Every row gives one point. Each copy is the shape, with its points in the same order, turned, moved and blurred by noise. Is it also mirrored, or only turned?
(in the rows, 100 means zero)

Shape:
83  99
106  117
134  76
74  82
95  46
142  186
Copy 1 (6 x 2):
105  101
123  78
86  43
88  104
56  80
195  49
Copy 1 is: only turned
Copy 2:
79  89
89  112
132  94
78  68
111  47
84  191
Copy 2 is: only turned
Copy 3, 6 rows:
95  128
91  113
132  89
118  145
154  135
10  53
Copy 3 is: mirrored

Shape, 6 rows:
87  98  169
97  103  148
169  93  75
80  53  64
73  139  128
157  46  75
Copy 1:
89  55  159
103  66  147
138  91  49
60  139  86
117  104  167
93  91  36
Copy 1 is: only turned
Copy 2:
82  162  131
85  150  110
131  109  27
154  73  115
56  106  115
167  110  48
Copy 2 is: only turned
Copy 3 (6 x 3):
39  153  99
61  146  107
121  75  153
107  73  55
93  174  91
98  42  124
Copy 3 is: only turned
Copy 4:
29  49  95
72  60  106
130  81  163
142  49  76
63  99  90
154  45  138
Copy 4 is: only turned

Shape (7 x 4):
82  92  184  105
65  157  91  120
82  160  106  71
77  29  79  42
59  72  82  64
101  140  88  113
70  88  170  108
Copy 1, 7 rows:
60  103  167  68
63  87  51  90
88  57  79  62
141  16  152  150
103  31  121  133
95  95  68  93
50  101  158  79
Copy 1 is: only turned
Copy 2:
107  132  185  116
78  31  134  106
44  67  121  130
97  149  66  43
86  108  99  54
97  50  109  124
101  126  178  99
Copy 2 is: only turned
Copy 3:
80  85  117  24
170  104  109  88
164  79  67  61
91  183  26  36
126  169  58  45
140  96  91  100
90  99  124  23
Copy 3 is: only turned
Copy 4, 7 rows:
124  106  183  105
90  119  86  40
132  139  85  68
73  112  81  188
76  129  77  135
110  91  85  64
106  111  173  104
Copy 4 is: mirrored

Shape:
92  115  126  87  94  20
100  81  72  84  95  67
118  85  92  100  126  115
103  101  116  113  77  79
63  62  20  115  72  115
60  179  117  103  111  107
116  114  105  102  92  114
120  79  120  70  85  114
74  66  144  122  96  106
Copy 1, 9 rows:
97  78  115  32  136  108
75  89  84  84  111  71
80  103  85  120  81  106
97  100  127  74  92  83
106  82  65  119  78  5
166  102  130  127  145  112
94  117  126  111  89  93
70  151  101  89  97  89
129  134  90  61  64  96
Copy 1 is: mirrored
Copy 2, 9 rows:
108  47  98  115  127  47
107  85  101  93  66  71
137  130  93  85  88  101
112  84  74  118  98  103
91  100  73  48  8  120
56  112  77  84  163  103
115  118  84  111  98  110
129  103  133  132  90  123
139  61  76  101  114  142
Copy 2 is: only turned
Copy 3 (9 x 6):
72  61  77  138  97  22
86  100  80  91  66  59
126  119  136  102  88  77
81  98  105  140  85  79
122  144  57  89  33  121
129  53  77  144  149  108
94  100  122  117  115  99
85  81  148  98  82  89
132  74  135  152  50  87
Copy 3 is: only turned

Shape, 12 rows:
84  120  96  110  103  90  109  127
102  114  87  58  100  90  100  104
88  117  95  117  97  103  105  104
89  99  76  115  88  74  113  108
98  113  113  116  99  91  113  102
133  91  97  97  104  105  105  123
105  99  109  116  111  80  95  120
96  117  103  110  75  89  21  114
99  99  114  112  5  89  111  110
98  95  101  117  106  97  106  107
86  97  111  81  95  104  112  108
95  94  107  115  91  104  107  119
Copy 1, 12 rows:
97  89  62  97  106  89  121  109
121  116  94  80  98  97  115  79
78  104  76  101  108  92  109  108
81  81  85  91  122  97  124  91
86  103  78  120  109  105  121  108
114  91  87  96  96  135  93  99
109  87  79  110  125  111  110  115
109  120  69  106  154  73  53  88
59  86  99  150  109  91  89  34
92  91  89  108  113  107  108  117
107  102  99  109  86  89  117  98
89  88  87  118  102  100  98  106
Copy 1 is: only turned
Copy 2 (12 x 8):
72  112  92  121  118  95  120  127
86  101  104  79  108  81  83  129
87  109  93  111  107  102  130  113
74  126  85  112  82  95  113  124
83  92  99  117  97  96  130  120
100  93  114  123  94  116  85  126
85  93  90  138  97  90  106  116
124  128  105  130  126  49  99  73
70  145  168  116  64  81  132  96
84  98  92  121  96  108  114  108
64  90  110  95  107  99  101  107
76  104  107  125  99  109  114  105
Copy 2 is: only turned
Copy 3 (12 x 8):
78  73  106  103  117  82  105  127
86  106  58  105  119  98  103  122
80  76  107  96  114  96  114  104
95  69  95  94  93  91  130  124
94  81  112  115  110  92  110  101
84  125  111  107  102  108  111  130
91  88  114  110  90  93  94  122
47  99  85  74  61  66  76  83
107  112  104  82  94  29  160  83
95  86  114  98  103  103  106  113
106  100  92  93  127  88  99  112
96  94  120  89  109  86  110  113
Copy 3 is: only turned
Copy 4, 12 rows:
85  103  111  101  144  90  88  82
115  92  102  72  127  94  87  119
89  94  95  108  135  101  98  83
94  97  86  103  116  87  70  74
89  97  94  102  127  91  110  81
112  130  94  92  110  114  109  102
94  112  121  103  110  96  107  76
148  74  155  141  125  98  86  85
128  97  72  152  118  28  105  94
85  101  96  111  110  106  106  87
87  99  103  100  122  84  103  120
90  117  97  123  122  92  102  96
Copy 4 is: mirrored
